Rows are points. To make a cloud, some directions were put in groups of two or more. Within a group, all points are equally far from the middle, so they leave a hole (a ring in 2 directions, a hollow ball in 3). The other directions are filled evenly. Then the cloud was stretched, turned, moved and blurred a little. How many holes are there, and how many directions does each take, smallest first?

Cloud, 21 rows:
[[-13  -5 -37]
 [-15  45  46]
 [ 12  60  22]
 [-18 -10 -36]
 [ 44 -22 -14]
 [-33  36  27]
 [-30  36  13]
 [ 27  57  31]
 [ 18  52  43]
 [-28  26  50]
 [ -9  12 -33]
 [-18  26 -17]
 [ -9  22 -26]
 [ 33  44 -18]
 [  4 -41 -32]
 [ 39  19 -35]
 [ 14  40 -22]
 [ 20 -37   7]
 [ 32  38 -23]
 [ 26 -10 -45]
 [ 25 -40 -12]]
Holes: 1 (3)

Cloud, 27 rows:
[[ 22 -58  21 -29]
 [ 31 -48   8 -17]
 [ 23 -12 -27  17]
 [-32  17  51  30]
 [-12 -38 -21  32]
 [ 25 -17   4  38]
 [-28 -43  45   8]
 [-17  53   4 -19]
 [ -6 -23  51  41]
 [  8  26   2  55]
 [ 34 -37   5 -10]
 [ 20 -47  39 -25]
 [-25  50   6  56]
 [ 30 -46  25 -13]
 [-32  51 -13  43]
 [ 21  28 -13 -10]
 [-18 -29  -5 -45]
 [-33 -10  11 -37]
 [-38  -8  47   4]
 [ 18  -4 -33 -16]
 [-23 -61  15  11]
 [-25  48  30  45]
 [ -6   1  52  43]
 [ 10  51   6  12]
 [-19 -13  41 -39]
 [-11 -34  44  45]
 [ 21   1 -19 -29]]
Holes: 1 (4)

Cloud, 27 rows:
[[-61 -31  -9  38]
 [ 26 -23 -37   0]
 [-24  41 -15   1]
 [-64 -13  29  -4]
 [-72  -7   8  15]
 [-24 -11   9 -49]
 [ -6  27 -38   6]
 [-34 -57   4 -26]
 [  2 -68   2   3]
 [ 18 -48 -19  32]
 [ 28 -35  -5 -22]
 [-17 -23  30 -40]
 [ 13  12 -15  49]
 [ 20  26  -4 -10]
 [-12 -61  29   3]
 [-42  35 -20   3]
 [-39  21 -40   8]
 [-39  33  25  -1]
 [-33 -65  17   2]
 [ 20  25  -5 -11]
 [-33 -41 -38  38]
 [  9 -44  25 -24]
 [ 12   0  46  19]
 [-21 -37 -17 -44]
 [-36  20 -40 -10]
 [-64 -22 -32  -2]
 [-17  11  -8  62]]
Holes: 1 (4)

Cloud (46 x 6):
[[ 11  24 -59   1  74  41]
 [ 37 -16  39  -8  -7   0]
 [ 33  16 -14 -21 -34  86]
 [  2   1 -52   7  90  52]
 [ 28 -43 -35   2  22 -20]
 [  5 -28 -26  25  41 -35]
 [-24  13  37   0  20  -8]
 [-15 -13  40  14  71   7]
 [ 22  31 -43 -33   3  24]
 [ 27  -5  -3   2  21 -93]
 [-15 -12 -10   7 -13  44]
 [  0   9  10   9 -25  11]
 [ 32 -14  -2 -34 -26  14]
 [ 34 -19  44  17   3 -12]
 [ 35  31  -9 -43  39   1]
 [ 10   1  52 -10 -38 -30]
 [ -8 -19  36  18  29  30]
 [-31 -10  58   9   7 -29]
 [  7   1  43 -60  36 -53]
 [ 47  -6  14 -42  35 -17]
 [ 10  12  81 -53   1 -18]
 [-10  -3  60 -35  31  11]
 [-14  -4  30 -29 -23   4]
 [ -4 -10  20  11  39 -75]
 [-34  24  59  -7  55 -16]
 [ 27   0  39  24  32  26]
 [  8  28 -40 -10  12  50]
 [ 48  -4 -31   0 -50  29]
 [ 34  12 -45 -28  23  34]
 [ 20 -21  12  16   7  35]
 [-18   9   7 -18  46  30]
 [-28 -24 -42  -3  11 -30]
 [ -4  10 -26   9  14  11]
 [ 25 -15  -2  15  -4 -21]
 [ -1  42  67 -17  21 -19]
 [ 23  -8  22  14 -13  51]
 [ 13  -6 -73  -2   6  60]
 [ 38 -28  11 -39 -17 -42]
 [  5  20  47 -57  23 -25]
 [-13  27  71 -20  42 -20]
 [ -2 -12  22  19  30 -77]
 [-39  17  31   1  44  -9]
 [ 48  -3 -32   9  12 -46]
 [ 25 -19  11  23  30  16]
 [ 47  25  16  23  -5  16]
 [ -8 -45  13  20  -1 -19]]
Holes: 0

Cloud (74 x 8):
[[ 11  49  28 -35  -6  -5  37 -26]
 [-27   0  26  15   9   4  15 -58]
 [ 11  21  21  17  64  11 -15 -29]
 [-21 -14 -13 -14  22  30  12 -24]
 [ -8  59 -15 -50  16 -49   3 -24]
 [  6  20  35 -28  -7  65   4  25]
 [ 40  15 -35 -62  -6  -5  17  44]
 [-56 -32 -29 -17  56  -7  47 -43]
 [-20   9  19   7  40  31  -5 -23]
 [ 10  36   7  11  25 -29  57 -25]
 [ -6 -28 -25 -14  62  29  36 -36]
 [-38  35 -40  -6  54 -39  31   2]
 [ 27  80 -17 -25   3 -11  -7  14]
 [ 30   5  -8  17  39 -28  -7 -54]
 [ 23   2  -4  -2  43 -60 -21  -4]
 [ 16  73   9 -37  16   1 -17  37]
 [  6  27  62  -3 -28  68   4  28]
 [ -6  12 -48 -28  64 -36  67  -9]
 [-32  -8  23 -11  28 -10 -32  13]
 [-12 -24 -40  23  37   4  44 -37]
 [  3  -6  -9 -48  28  47   0 -27]
 [ -4 -17  -2 -11  34 -42  81 -60]
 [ -4  -7  13  18  -5  23 -47  44]
 [ 29  22 -19 -20 -13 -47  -6   4]
 [ 17  30  44  11   0   4 -12  34]
 [-25 -14 -25  23  28   4  -1   9]
 [ 11 -11  -7 -47  18 -36  59   4]
 [ 20  38  35   6 -40   3  32  12]
 [  9 -14   9 -18  60 -34   6  -1]
 [ 22 -23  22  21  15  39   4  19]
 [  7  63  13 -26  11 -14  33 -63]
 [-23  22   7  -2  55  -9 -24  44]
 [ 20   5 -37 -34  38  48  73 -25]
 [-16   9 -38 -61  12  15   7 -41]
 [ -6  33  -2 -24  51  26 -15  19]
 [-19  20  28 -22  19  49  35  15]
 [-41  29 -14 -21 -19  -5  16 -29]
 [-20  60 -26 -65 -16  -5  12 -11]
 [ 19  31  -3 -55  51  40  66 -12]
 [ 50  40  40  -1  -3  63  -8  14]
 [ 16  29 -36   3  37  -9  53 -11]
 [-16  50  28 -13  11 -25   9  33]
 [ -4  63  40   2  22 -27 -25  23]
 [-42 -14  47 -10 -19  49   5  10]
 [ -2 -17 -44  -9  49  10  32  11]
 [-20 -19  13   7 -27  11  23 -45]
 [ -9 -18  17 -10  68 -28  42  11]
 [-21 -11 -52 -14  63 -73  36 -55]
 [ 11   6  -7 -27  49   4  47  21]
 [-29  -2 -43  -3  -6 -38 -19   5]
 [ 18  56  35 -16  27   4 -16  13]
 [ -2  15 -17 -55 -26 -17  44 -18]
 [-12 -21  -3   1 -15 -12 -35  -4]
 [ -4  42 -28   3  32 -53  -1  42]
 [ 40  49 -42   3  -2  26  -3   4]
 [  0  21   8  15  30 -12  79  -8]
 [-22   3   2 -31  63  49  45 -35]
 [ -9  54 -19 -28  30  -1  57 -22]
 [ 13   3 -41  28  11 -22  17 -43]
 [-36  10  20 -40  53 -42  40 -59]
 [ 34  32  -9  13   9 -36   2  35]
 [  5  48 -28 -39   6  11  50 -62]
 [-41 -16  19 -52  35  28  14  -4]
 [ -8 -15 -27  -5  34 -50  65 -58]
 [ 31  47  43   5 -15  19 -32 -33]
 [-23 -17   2 -59   2  55  16  -9]
 [  0  16 -40  31  59  -7  19  11]
 [-22  29  32  19  19 -33  -2 -46]
 [ -3  42  -1   0  -1 -37 -14  63]
 [ 40  36  27  15  -5  -9 -24 -23]
 [-24  -7   4 -11  76 -16 -12 -17]
 [ 25   0  16  18  48 -18 -17 -12]
 [ 16  17 -15   2  -8 -36  16 -31]
 [ 57 -15 -13 -28  16  57  83   3]]
Holes: 1 (3)

Cloud, 79 rows:
[[-11 -51  40 -10  14  -4 -38  55]
 [ 32  -1  36  35 -35 -46  28   9]
 [ -8 -34   4 -10  -8 -11  -7 -44]
 [-18 -27  70  13  18 -16   7  22]
 [ 46  33  39 -18 -20 -46 -50  21]
 [-41   2 -35 -11  -1  30 -39   6]
 [-45 -44  57  55  -3  35 -45   4]
 [ 44  32   5  -3 -19  22 -35  17]
 [ 62 -39  23  -1 -43 -55  -7  26]
 [-57 -23  22 -65  18 -20  26  -8]
 [-10  32  45   7 -22  12 -21  -6]
 [-41 -24  26 -12 -32 -35 -16  58]
 [-15  49  14 -23   5 -20 -14  36]
 [ 70 -19  -8  24 -11 -28  13   9]
 [  3 -15 -19 -17  40 -36  29 -32]
 [-24   3  31  -3  26 -22  19  11]
 [ 33   9 -31 -14 -24  27  25  21]
 [ 45   4 -46 -20 -38 -25 -26  30]
 [ 13  -3  17 -20 -22  20 -71  52]
 [-42   5  30  -9  28  22  19  72]
 [  2  21  17  10   4   7  35  85]
 [ 38  10 -49  -6 -25   8  -2  53]
 [-50 -17  44  31  41  31  27 -10]
 [ -9 -31  44 -33  39 -22  28  -3]
 [  2 -70   9   1  24   0 -11  49]
 [-11 -23  -1  17   4  -6 -33  81]
 [-14 -48  44  34  -5 -19 -18  19]
 [ 40  -7   6 -14 -56 -51 -29  16]
 [-23  50  -8  29 -34  49 -37  19]
 [-29  17 -31  -9 -16 -10 -36  27]
 [ 12  48   1 -49 -38  -8  -8  32]
 [-34  -2  37  32  29  39 -58 -39]
 [-21  36  51 -59  -5 -16 -40   7]
 [ 32  43 -10  25 -30 -38  -8  39]
 [ 46   1 -29  58 -57  21  -8  63]
 [  9  53 -18   0 -72  13 -58  20]
 [-19 -32  45 -17   4 -15 -36 -27]
 [ 19  34  -8  13   0 -36  37 -33]
 [ 72  33 -14 -32 -64 -47  -3  -5]
 [  6 -19 -13  62   3  31  16  17]
 [ 26  26 -20  35 -49 -24  30  38]
 [ 22  41  20  -5 -17 -36 -17  27]
 [-32   3   4  35  54 -15  23  19]
 [ -8 -14  12 -33  21  -9  26 -24]
 [-12 -40  18  41  67  14  43 -21]
 [ -7  15  42  20  22 -31  -9  10]
 [-36 -25   6  52  11 -25  14  58]
 [ 22  -7 -10  13  14 -15  44  43]
 [ 39 -28 -12  25 -19  32 -38  84]
 [ 49  -2 -11 -14 -25  -8 -38 -31]
 [  4   1   9   0  31  10   3 -47]
 [  8  15   7 -52 -15 -33 -20 -13]
 [ 24  17  11 -21 -24   3  11  -9]
 [ 64   8  15 -21 -49 -30 -57   5]
 [  7  22  28  13 -10 -29  27 -17]
 [ 37   7 -28  45   4  -7  14   9]
 [ 48  11 -14  60 -17   2 -68  10]
 [ 35  14 -10  -5  -8  15   5 -24]
 [ 21  11 -25 -32 -37 -34 -26  -4]
 [-69  26  33 -10  32  26  -3  32]
 [ 71  40 -24  44 -36 -36 -55  -8]
 [-13 -27  43   5  16  16 -12  35]
 [-51   2   4  35  22   6 -35  38]
 [ 15  37 -13  13 -36  58  -3 -27]
 [-46  11  -4  29  44  10 -39  -3]
 [-24  37 -15 -39  -2  18 -42  46]
 [ -3 -48   0   2  56  20  61  29]
 [ 19  17  13  57 -14 -39 -61 -17]
 [  7   8   7  48 -74 -41   6   3]
 [ 41   8  -9  29 -27  -9  56  48]
 [ 33  -6  -9  -1 -40 -15 -29 -20]
 [-51  14  38  22   8  24  18  53]
 [ -8  32 -19  65  -9  49 -22  62]
 [-15 -32  -7  17  -9  11 -27  33]
 [  4 -13  -7   3  12  26  31   4]
 [ 34  16 -11 -11 -43   0  31  46]
 [ 60  -5  19  -7 -40  -5 -25   8]
 [-31 -23  26 -62  27 -29   2 -13]
 [  5  -5  67  -7  -3   6   9  18]]
Holes: 0

Cloud:
[[-72 -34 -56   2  34  34  33 -24 -32]
 [ -2  10 -39 -68 -22  44  16  16  22]
 [ 11 -35   8  48   5   0  15  23  25]
 [-62  22 -56 -54  26  15 -10 -35 -41]
 [-34 -22 -43  29   8  16  37 -37  46]
 [-18 -46 -10  31   8 -30  30  37   0]
 [-56  42 -21 -37  40   7 -17  27   7]
 [-18  50 -12 -40  -3  42   1   4  17]
 [ -9  20 -30 -29 -42 -43 -35   9  -4]
 [-14  28 -21 -55   8 -27 -40  17 -62]
 [-15 -53 -32  23  25 -24 -26  35 -19]
 [-47 -26 -28  39 -21  12  -4 -35 -27]
 [-40  26  -4 -34 -27 -40 -41 -34 -21]
 [-21  17  37  23  58 -29   9  -5 -21]
 [-30  35 -31  30  59 -14   3   1   6]
 [ -2 -13  11  35  53  10 -48   4  20]
 [ 32   7  -5 -37   0  -5 -49 -41  15]
 [ 10 -17 -23  29  -5 -10  38 -17   7]
 [-50 -22   2 -29 -29 -29  25  38  18]
 [ 31  -2 -20 -37  10  18 -45 -27  58]
 [-44  11 -77  29  33  22 -50 -37   4]
 [  7 -22   2 -33 -25  26 -42  -5  51]
 [-32 -15  -3  34  76  21  36 -14 -10]
 [-19 -17 -65 -50  13 -19 -13  40 -14]
 [ 12  -6  -7   2  23  -9  52   4 -42]
 [-38 -41 -18 -73  20   7  51  17 -11]
 [ 10  22 -30 -18 -12  11 -46 -11 -68]
 [-17   7 -51  -1 -39 -14 -48 -45  19]
 [-26  17 -41  27  43  -3 -51 -51 -19]
 [ -2 -75 -37  -4   1  33 -13 -23   1]
 [ -3   5  61 -18  36 -41  13  14   5]
 [-10  -7 -13  -7  19  32  46 -36  58]
 [-24  -3 -21 -76  26  19  31 -25  30]
 [-34 -10  15 -33 -21   7 -35   2  28]
 [-50  24 -22  -9 -30 -34 -40 -41 -25]
 [  4   9 -25 -23 -51  -5 -47   0  28]
 [-67  13  -5 -41 -19 -43  39  14  29]
 [ 19  10   5  37   8  32   7  26 -32]
 [ 31 -43  36 -21  19 -15   2 -10  25]
 [ 16  -3  51  23  11  26  15  -3  11]
 [ -2 -20 -18 -19  22 -35  -5 -18  54]
 [ -9 -36  -8  36  24  -8  30  10 -61]
 [ 15 -34  11  -4  59   0 -36  25 -48]
 [-44  -2  16  27  56 -46  -7  -3 -20]
 [-74   5 -68   7  56 -21 -11 -21 -22]
 [-10 -32 -44 -10 -12  36  39 -45  13]
 [-17   3 -55 -41 -27  -7  12  45  -9]
 [-18 -23  43 -49  16 -44   6  44   1]
 [-46 -26 -66 -31  45  -4  19 -17 -29]
 [ 17 -10  18  14  48  50 -22  -6  33]
 [ 44 -25  30  -4 -22  17  11  26  26]
 [-44   7   7  21  25 -23 -15  47 -35]
 [-42 -16  -8 -10 -42 -47  -2  -4 -22]
 [-11  13   2  41  55   8  16 -34 -23]
 [-16 -51 -24  38  41  16  53  20  15]
 [-14 -25 -62 -15  29 -19  28   0  -8]
 [-18 -28  35 -31  21 -58   6  31  12]
 [-15  13 -55 -55  47  50   4 -12 -11]
 [-20  20  22 -27 -12 -10 -15  44  14]
 [ -3 -40 -10  22 -14  -4 -31   6 -55]
 [-77  -6   4 -29 -19 -26 -11  -3   5]
 [-55 -12 -19  22  64  10   8  37   7]
 [-68 -18  -9 -41  44   8 -11  20 -44]
 [ 42  30   0 -30   4  43 -12 -33   9]
 [-55 -24 -15  23  53   4  53  12  32]
 [-28  12   2 -22  64  -1  26 -17  45]
 [-26  33 -16 -23  -3  -1 -52 -51  42]
 [-67 -24 -10 -42  -1 -19 -13  14 -51]
 [-19  -6  -2  51   3  20  22 -31 -35]
 [-91 -17 -22 -26   3 -30  -2   9 -45]
 [-22 -40  16 -66  48  -9  28  35  -6]
 [  2  -8 -51 -33  -4   7 -59 -50  11]
 [ 38  21   7  16  -9  19  -7  16  26]
 [-29 -45   4  12  36 -32   9  18  47]
 [-31   3 -24  -1  54  24  22  46  25]
 [  1 -58   6  15   3 -16 -24 -11  43]
 [ 43  21  20 -36   9 -16 -34 -19  15]
 [-43  10 -22  13  19 -19 -31  42 -59]
 [ 14  -2 -17 -12   4  39  23 -51 -15]
 [-17 -24  10 -56 -34  18  46   8  25]
 [ 19 -58 -13  -1  19  -4 -45  12  35]
 [ 16   0 -28 -54  33  21 -27 -26  49]
 [-46 -59 -37   4  35  -4 -23 -32  -3]
 [ -8  51  24  12  -4 -20  -3 -24  15]
 [ 16 -56   5 -22  42  25   8 -22   3]
 [-22  16 -40 -80   3  20 -28  10 -43]
 [-34  35 -19 -43 -28  -6 -25 -36  52]
 [  0   5  20 -17  -2  -9  74  21 -24]
 [ 12 -41   7  -4  28 -10  15  51  44]
 [-30  14 -23 -45  63  47 -12  15  -7]
 [-34  40  -9   9  -6 -45 -43 -25 -39]]
Holes: 3 (2, 3, 4)

Cloud:
[[ 20 -22  18 -12  31  33 -12  18 -45]
 [-19   6  20   4   9  30 -11 -26 -23]
 [-55  19  42 -25 -34 -29  -1   8 -25]
 [-24 -44  -6  -2  33  20   2  44  48]
 [  3 -50 -10  63  31 -29  55 -20 -26]
 [-15  15  30  64  -9 -21 -12 -44  -4]
 [-32   5  -9 -37  17  22  51   6   8]
 [  3 -32  36  18 -26  23 -47  23 -53]
 [  9  31  29  18  -8 -46 -57  -1 -13]
 [ 20  28  43   8  16 -37 -51 -23 -42]
 [ -1 -21  -2   0   0   8  35 -35 -76]
 [  1 -17  33 -29  41  17  -7 -12  63]
 [  1 -77 -10  24  12   7 -36 -10 -52]
 [ -2 -53  10  40   4 -47  27 -33 -30]
 [  9 -26 -21  20   8 -45 -33 -60  -2]
 [ -8 -55  -3  72 -10  -1 -21   6 -27]
 [  3 -57 -11  38  33 -33  15 -48  30]
 [-33 -28 -41  25  13 -12  23 -44  40]
 [-20 -39 -41  14  19 -30  56 -37 -26]
 [-11  34  40  20 -13 -29  -9  41 -69]
 [-15 -36  49   0   1  -7 -10  54  14]
 [-22 -60  -1  -6  -2 -39 -49 -34  -6]
 [-23 -18  -2  43 -19 -42 -22 -52 -11]
 [  0 -39 -22  77  26  29   4  -9 -15]
 [-18  28  -7  28  18 -29  65  27   2]
 [-60 -19 -27  13 -15 -32  39 -28 -30]
 [ 18   9  57  14  12 -59   2  -5  -3]
 [  7 -20 -32  64   1  -9 -26   6 -66]
 [ 16 -79 -29  41  20  12 -28 -26   0]
 [-23  -4  17 -35   5 -48  23   6  28]
 [-27  -4 -28  23   5 -16   5 -67 -30]
 [-37   2  55 -40  -5 -19 -36  40  17]
 [ 24 -40  -7   7  -8 -16  20 -60 -23]
 [ -7   3  -6 -43  -5  21 -28 -21 -31]
 [-20 -52  -8 -36  15  18  22  46 -37]
 [  1 -59  15  20 -10  62   8   5 -33]
 [ -6 -33 -33  54   5 -45  49 -55 -24]
 [ -7 -28 -50 -21  45   4   6 -32  40]
 [ 17  15  23  30  -5  24  51  25 -47]
 [-44  -5  -6  -7   3  19  29  53  12]
 [-19  53  -9  22  -4 -71   3 -35 -41]
 [ 24 -14 -23  34 -11  -7 -13 -45   1]
 [ 11 -29  25  58 -11 -52  16 -40  -7]
 [ 24 -55 -28  24  36  40 -18  14 -18]
 [-55 -31  38   9 -28  23  18  41 -21]
 [  7   7   2  67 -20   8   0 -36 -75]
 [-38 -19   9  15  10 -21  72  21  27]
 [-20  39   7  43  30  -4 -19   0 -20]
 [ -5  24 -45  64   3  -5  35 -41 -36]
 [ -5 -11 -47 -15   2 -11 -15 -37 -34]
 [-38  57   5  10   1 -28   5 -17 -29]
 [ -1  18  15  24   0 -10 -17  22 -90]
 [-21 -21  26  -4 -27 -27 -43  40 -25]
 [ -4  -5   9  37  26   2 -67  11 -14]
 [ 18  32  -6  55 -15  13 -13  13 -55]
 [-23  49  46  36  27 -52   1 -21  24]
 [ 14  17  73  36 -14 -14  24   9 -28]
 [-37 -44 -20  11  12  -2  32  -1  63]
 [  3 -31  37  52 -18 -14  29  39 -52]
 [ 18   2 -36  26  53 -40  34 -46  12]
 [-13 -50   2  -7 -12  -4  42  -7 -74]
 [-13 -19  30  54   7 -64  32 -30  11]
 [-15   2   0 -15  31   8 -27  17  56]
 [ 29 -12  13   7 -22  -6 -20 -27 -61]
 [  1  47  24   9  21 -39 -32 -52 -24]
 [-38  15  12  52 -29 -34  47 -20  -7]
 [ 20 -54  -3  29  12  41 -21 -46   4]
 [ 23 -25  35  24  30 -46  37 -34 -23]
 [ -2  13 -10  20  -3 -11  64   4 -76]
 [-20   7   6 -18  15  35  15  -5 -35]
 [-12   0  29 -45  36  -7  19 -20 -13]
 [-20  -1  -4 -43  -7 -18 -50  21 -17]
 [-51 -29 -29  20  -7  -7   3  24  26]
 [-41 -26   4  43  22 -24  33   1 -41]
 [-54 -42 -30 -13   4  -2  47   7 -47]
 [-10   0  10 -13  29 -54 -19 -53 -21]
 [-23  22  17  42  33 -29  38 -54  25]
 [-11 -45 -19   9  24 -12  29 -60  57]
 [ -6  24 -17  21  54 -20 -18 -25  20]
 [ 23  19  50  25 -16  -4  15  25 -68]
 [ -2   3 -19  32  38 -54   1 -12  31]
 [ 38 -28 -46  50  34  -2  26 -37  16]
 [-28   0  12 -43 -25 -39 -43  -8 -25]
 [ 36 -44 -39  25  27  26  10 -21  17]
 [  1 -35  -9 -32 -22  38 -12  -2 -56]
 [-41 -30  42 -18  11  -5  -9 -39 -10]
 [-14 -71 -20  13  41  27  59 -22  23]
 [-13  30  35 -20  21  -8  44  -8 -21]
 [-20 -15  -6  76 -12 -23 -29 -29 -38]
 [-13  57  16  16 -11 -37 -29  11 -54]
 [ -8  29   4  61  -4 -42  -7 -15  33]
 [ -7 -18   9 -23 -38  -8 -39 -11 -15]]
Holes: 1 (8)
